Each row is a point. A path goes straight from each point to the next, and from the last back to the first. The post is the endless flat space through its rows: a point in 2 columns, a line in 3, a plane in 4, and so on, so that a path can go around it. How many times does the path go around the post? Going back the other way cancels.

Post (2 x 3)
[[-32 -24  43]
 [ 29  11 -24]]
Path (14 x 3)
[[-20 -26 -32]
 [ 33 -26  -8]
 [ 70   5  -8]
 [ 25  55  49]
 [-22  29  39]
 [ 69  22  43]
 [  4 -39  26]
 [-48 -71 -20]
 [-35 -38 -59]
 [ 15 -45 -38]
 [ 74   2 -26]
 [ 26 -25 -69]
 [-88 -25  10]
 [-49   4  -1]]
Times around: 0

Post (7 x 8)
[[  0 121 -17 -22  -7 -18 -31 -43]
 [ 16 -42  25  11  36 -19   7  30]
 [-18 -16  19  23  -7   7  -4  19]
 [ 18   4  13  14   5  19  16  36]
 [ 13 -20 -32  -1   3  -5  -7 -16]
 [ 14  -8  -2   6 -19 -41  18   8]
 [ 17 -27  -8  32   6  -8 -31  52]]
Path (23 x 8)
[[ -7 -30   4  32 -11 -29 -52  27]
 [ 17 -57 -10 -31  -7 -26  25  15]
 [  3  12 -65 -39 -17 -72  -6 -20]
 [-11 -35 -50  34  38   3 -58  17]
 [ 35 -17  -9  28   8 -34  14   2]
 [ 36   5  40  -2  31   0  17 -25]
 [ 35 -11 -21 -34   0  44  -2   7]
 [  4 -32 -37  -3 -14 -35 -23  40]
 [-15  50  22   0  32  10 -17  11]
 [-21  15   3  36  12 -38   0  -1]
 [ 40  22   0  36  21  14 -15  19]
 [ 53 -71  14  -7  12 -27  25  -1]
 [ 16  34 -10 -14 -43 -16 -26   5]
 [ 33  30   1 -12  28  -8  11  36]
 [  8 -25 -19  12  45 -14   3   9]
 [ -1  13  11  68   8  -8 -13  24]
 [ 52   4  23  23  31 -15  -7  19]
 [ 10  26  29  20 -17 -15 -39 -20]
 [ 35   9   1 -22 -25 -15 -28  21]
 [ 17  35 -10 -14  -2 -17   5  16]
 [ -4  22  -6  10  -3 -21  19   2]
 [  7  19   8  41  26   2  12  22]
 [ 21 -29   1  18  25  11  -4  -2]]
Times around: 4

Post (10 x 11)
[[-27 -26 -89  31  -6  19  29 -48 -22  40 -96]
 [  6  15  24 -71 -14 -29  53  72 -33  -4 -33]
 [ 56  42 -75  82  72  -5  12  -3  17  74  15]
 [-16  13   7  13  22  11   8  19 -30  -6  57]
 [-20  38  -3 -17  14 -36 -35 -61  65 -43 -27]
 [-39 -51 -11 -19 -32  45   2  63  22  16 -13]
 [ -6 -37 -20   5 -77   4  26 -28 -44  45 -29]
 [-42  54   8   2  -2 -19   9 -13  25  15  -3]
 [-32 -25 -28 -16 -12 -25  41  34  20 -50  16]
 [-30  -4  11   8 -15  31  32 -36  28  -4   4]]
Path (25 x 11)
[[ -12   34   15  -42   38   22   14   69   -3  -18   -3]
 [   0    7   23   40  -55   19  -15  -64   65   22  -51]
 [  47  -18  -30   11   11  -29   -4    7  -22   48  -55]
 [ -79  -80  -28   -3  -46   40   83  -57    2  -14  -34]
 [ -25   24  -35   49  -14    7  -32  -68   53   20  104]
 [   5   22  -39   17  -55  -19   25   17   11   17   24]
 [  66   44  -33  -16  -12  -44   39   22  -19   62  -61]
 [  27   49  -18   55   29  -57    4   34   79    1   10]
 [  29  -66   36  -11  -18    0  -19    9   10   29    6]
 [ -16   32   21  -61   -4    7  100   23   -9   48  -64]
 [ -43   17  -24  -38    1   48  -65  -22  -35  -22  -15]
 [ -29  -77   -7   15 -111   60   38   28    9   42  -14]
 [ -40   16  -60  119   -4  -71  -26  -43   12   21   30]
 [ -85   -9  -10   30  -43   16   21  -22    9   44   30]
 [ -60    6   10  -39  -24   51  -35   17  -75   45   -5]
 [  -8   63   12    2  -65  -31  -45  -16   28   23   34]
 [ -23  -14  -10  -24    2   18   38  111  -28   -6  -53]
 [ -59  -23   46   18  -37   24  -33  -71  -20  -15   21]
 [ -75  -56   -2  -29  -67  -27   97   41  -71   -2   34]
 [ -64   16  -11  -19  -18  -28   15  -16   73   -2   56]
 [   3   15  -12  -49  -42  -31   37  -40   -2   -4  -72]
 [  10   27   23   40  -18   62  -23   18   11   51   -8]
 [ -87   32    4   41   23   10   40   21   -6   15  -10]
 [  29  -27  -18   38  -18  -23    3  -45    2   75   72]
 [  10  -12   55    7  -69   67   52  -13    0   72   62]]
Times around: 5

Post (17 x 18)
[[ 17 -45 -63 -13 -35 -34 -11   8   7   9  -2  -5  29  38   5 -49 -40 -45]
 [  9 -36 -28  32 -39 -25  37 -26 -34  -6   2 -60  28 108 -26 -38 -22 -31]
 [ 19 -23  10  -3  39 -22  -1  -5  -3  17 -23 -11 -16 -43  -6 -57  46   6]
 [ 44 -73 -17 -52  60 -52  21  18 -29 -30 -14   2 -46 -17   9   1 -35  -1]
 [ 22 -28 -42 -13 -12  -1  12 -23  13  36 -26  14 -11  13  -6   7   7 -20]
 [-34  30  15 -10   9   2  -6  29  18 -10 -51  30   7 -26   0 -17  45 -24]
 [ 24 -56 -23  35 -15  -1  -6 -24  -3  14 -44  -5 -13  18  61  -7  -1  -9]
 [-19  34 -40 -36  11  -9   6  -4  -4 -52  28  -6  51 -43 -31   0 -22 -45]
 [  4 -10 -31  -6   0  29 -36 -24 -49 -11   5 -22  56 -10  -9 -42 -10 -20]
 [ -5  -7  23   3  -6 -39 -35 -17 -14  48  10  -5  -3  27 -18   5  14  60]
 [-16  14  23   0   6   3  55  19 -13   3 -12  50  31 -49  42 -22   3 -19]
 [ 80 -46 -11 -17 -36 -36  14 -12 -20 -63 -63  21  13 -18  41 -19 -37 -16]
 [-27  39 -12  20  10  23  -7 -11  -3  59  10 -27   5  25 -28   3 -30 -11]
 [  0 -12  84  17  25  -2 -17  16   6  49  29  -7  30 -39 -24   1  24   1]
 [ 33  23  22 -10  52   5  42  57 -28  27  28  22  21 -55  36  45   7  -2]
 [ -9  29 -25  36  -9  32 -34 -16  -8 -71 -25  40   3  -3  13 -59   1   1]
 [ -1 -43  12  23   6  -6  26   0   2  26  -1 -29  47   6   9 -49   9  46]]
Path (23 x 18)
[[ 25  45 -26 -51  24  24  12 -52 -18 -42  14  91  13 -65 -10  -8 -57   3]
 [ 26  40  17  12 -10 -54  43 -57 -21   1   6 -65 -26  83  -7   3 -54   3]
 [ 65 -34 -21  17  84 -12  13   2 -16  52  85  18 -13 -11 -20 -49  70  46]
 [  6 -38  10 -19  57 -30  29   5  64  10  -2  45 -11 -19  -6   8 -63 -47]
 [ 20 -26  17  22 -33  -8 -31 -32   3 -26  -9  20 -19  61  38  12  -9 -51]
 [-35 -22  14  -9  10   1  12  23   7  62 -24 -58  -4 -17 -31 -39  64  -5]
 [-48 -20 -12   1   6   9  38  16  -1 121 -32 -42  50 -29 -18 -23  76  -7]
 [ 14 -13  58  39  -4   3  53  15  -6  22  -4  22  27  26  28  41 -22 -41]
 [ 63 -49  60  37 -17  12 -60  -2  27  44  12   2  40  36  14 -23 -56 -50]
 [-25  -2 -23  13  31  33  41  20   3   9  19 -46  36  42 -25  19  85  60]
 [-17  18  37 -30 -19  -4   8  -9   1 -31  24  32  33 -48   2  32  35  95]
 [-15 -52  -9 -24 -18 -26  26 -10   4  61 -56  13  29 -58 -18 -31  46  37]
 [-25 -57  28  16  38  42 -33   7  -8  84 -28 -21  39  -9  10   3  26 -16]
 [ 70 -19  42   7   6   3 -31 -16 -15  60  -7  19  -6 -19  16  12  -1 -27]
 [  7   2 -25 -51  35  -2 -18  21 -27  53  34  12 -16 -27  -2  25   8 -24]
 [ 46 -84  38 -22  60 -23 -34  77 -13  51 -20  -9 -16 -49 -11   6  68   7]
 [ 27 -58 -55   4  59 -17 -22  26 -10  -5  -3   5 -18   1  31  37  25  21]
 [-20   0  -8 -12  20  10 -27  -5 -53  43 -46 -37  -8 -25 -42  -9 -28 -17]
 [ 71 -47 -34  -9  27  -2 -13 -44 -56  38  48 -51 -24  24 -37  -4  28  90]
 [-37  22 -44   9 -39  -4  14  17 -23  21 -14   5 -33  71  -1  27   1 -11]
 [-66 -21 -56  -4  45 -46  36  22 -11  10  25 -15  -6  46 -57   0 -36 -31]
 [-13  -5  -2  -6  56 -14   2  -6   5  18  24   2 -13  38 -16  47  17   7]
 [ 17 -36 -52 -56  -8 -73  31  12  21   2  18 -17  49  46 -21  11   4  43]]
Times around: 3

Post (17 x 18)
[[-33  20 -19  -5  45  75  33  47  -7 -14  20  27 -30 -26 -37  -5  29 -27]
 [ 19  67 -25  14  -8 -26  15  -6  -3  64  35  30 -12   5  17   5  25 -31]
 [  4   4 -42  -5  38 -11  59 -10  47  41   9  37 -38  44 -22   2  21 -40]
 [ 51 -80 -23  38  10  19 -72  -3 -50 -23 -33 -39  -1 -53   3  45 -28  17]
 [-22  26 -16  19 -14  21  13  17  48   1   0  13 -66   2 -19  18  52 -57]
 [ 34 -45 -16   2 -22  24 -33 -37 -29   0  -1 -13  11 -34 -29  13   6  69]
 [ 47 -63  35 -16   5  31 -43 -32 -15  14 -34  -6  27 -12  30   6 -33  45]
 [ 61 -20 -10  44   1 -18   6  10 -22   5 -31   9  87 -31   2 -14   6  33]
 [ 37  -4  28  25  12 -16  70  -7  -4  10 -36 -32  72  25  19  24 -24 100]
 [ 28  39  18  14   4 -29  41  -2  -3  22  27 -10  59  39 -11   3  19 -28]
 [-40  33 -27  -8 -23   1  20  16  48  56  38  28 -16 -32 -38  25  35 -45]
 [ 56 -14  18   4  49 -46  28  10  19 -12  33 -16  58  -6  22   4  30  27]
 [ 14  26  -7 -19  16 -52  15 -18  13 -28 -21   3  37   4  18  16  16   7]
 [  4   9   8   4  21 -77  42  42  -9  23  10  -2  37  46  28 -21  48  21]
 [ 61 -35  -1  -2  -7  47 -93  16 -14  31 -50 -11 -21 -34 -43  20  -7  34]
 [-41  52 -13  38 -12 -16  -7  10  47  36  37  26 -28  26 -15  18   6   2]
 [ -8   7 -24 -12  18  40  22  -2  22  40  -4 -36   4  -1 -11 -40   8  18]]
Path (25 x 18)
[[ 19  -4 -45  40 -22 -32  36  72  -4 -45 -33  47  -1 -63 -21  30  92  17]
 [ 29   4  23 -16  67  15  80  47   2  23  30 -20 -53  55 -24 -31  10  42]
 [  8  29   5  32 -24 -34  -9   0  -4  41 -53  -9  -8   2  -7  -7 -23  44]
 [-12  -9 -47 -11 -54 -33  -6  -1  -7  20  25   0  11 -30  -5   6  17 -42]
 [ 67 -45  23   0  27 -16 -65  62  -6  16 -12 -23   7 -23 -13  -1  15 -26]
 [  0 -28  39   8  12  11  58 -45 -29  78   3 -21  49  35  -5 -14  -1  82]
 [  1 -17   4 -11  38  22  50  -3  -6  34   7 -26   2  49  34  -7  25   4]
 [ 70   7 -37   4  37 -63  -4   7 -19  88 -45   5 -35 105  66 -18   7  18]
 [ 73  -9   2 -51 -31 -34   1 -19   8  43  15 -45  62 -14  26 -40  12 -34]
 [  0 -39 -17  12  18 -26  76 -22 -16  22  81  17  48 -32 -28 -34   6 -20]
 [ 55 -75 -37  -6   1 -60  33 -35 -44  20  25 -11  36 -12   6 -35  36  -5]
 [-22   7 -20  13  25  54   9 -23   0 -54  -9 -13 -48  50  43   0 -62  -3]
 [-19  37  46  15   2 -30  57  24  83 100  52  38  22  71  41   9  -2  49]
 [ 57  53 -29 -39 -16 -64 -11   9  49  39  35  25  34 -58 -21  16  23  -8]
 [  7  13   7 -40 -16 -37 -55  -4  36  31  72  -9  61 -20  14   4  10  10]
 [ 30  22 -48  65   4  32 -16  33 -15  67  11  15  21 -63 -27  59 -16  31]
 [ 74 -42 -31  23  33  -7  12   7  35  15   1   5   3  13 -24   5  42  15]
 [ 30  -4 -28 -58   5 -32  63 -38  38 111   7   2  69  45  -3 -49 -22  60]
 [-33  21  49  25  43 -24  -1 121  -6  10  37  25 -42  17  25 -36  25 -28]
 [  1 -10  23  21  60 -15  38  55  -5  12  18 -31  24  44 -14 -16  14  27]
 [ 36 -29 -33  67  53  49  60   1   8  11  15  28  16 -37 -40  78 -23 -10]
 [-13  21 -20  16  33 -58   8 -54  24  17  18  34  35 -37 -10  51 -25  65]
 [ 66 -58 -34  61  -3  25   1 -50  -3   4 -44  -3  42 -25 -57 -29 -32  -1]
 [-43  -6  -3   4  11   9  16  -8  18  65  19 -32  40   9 -15  10 -16  22]
 [-24  81  13   6  21  87  43  59  50  42 -64  15  19  80 -45  -5  17   7]]
Times around: 2
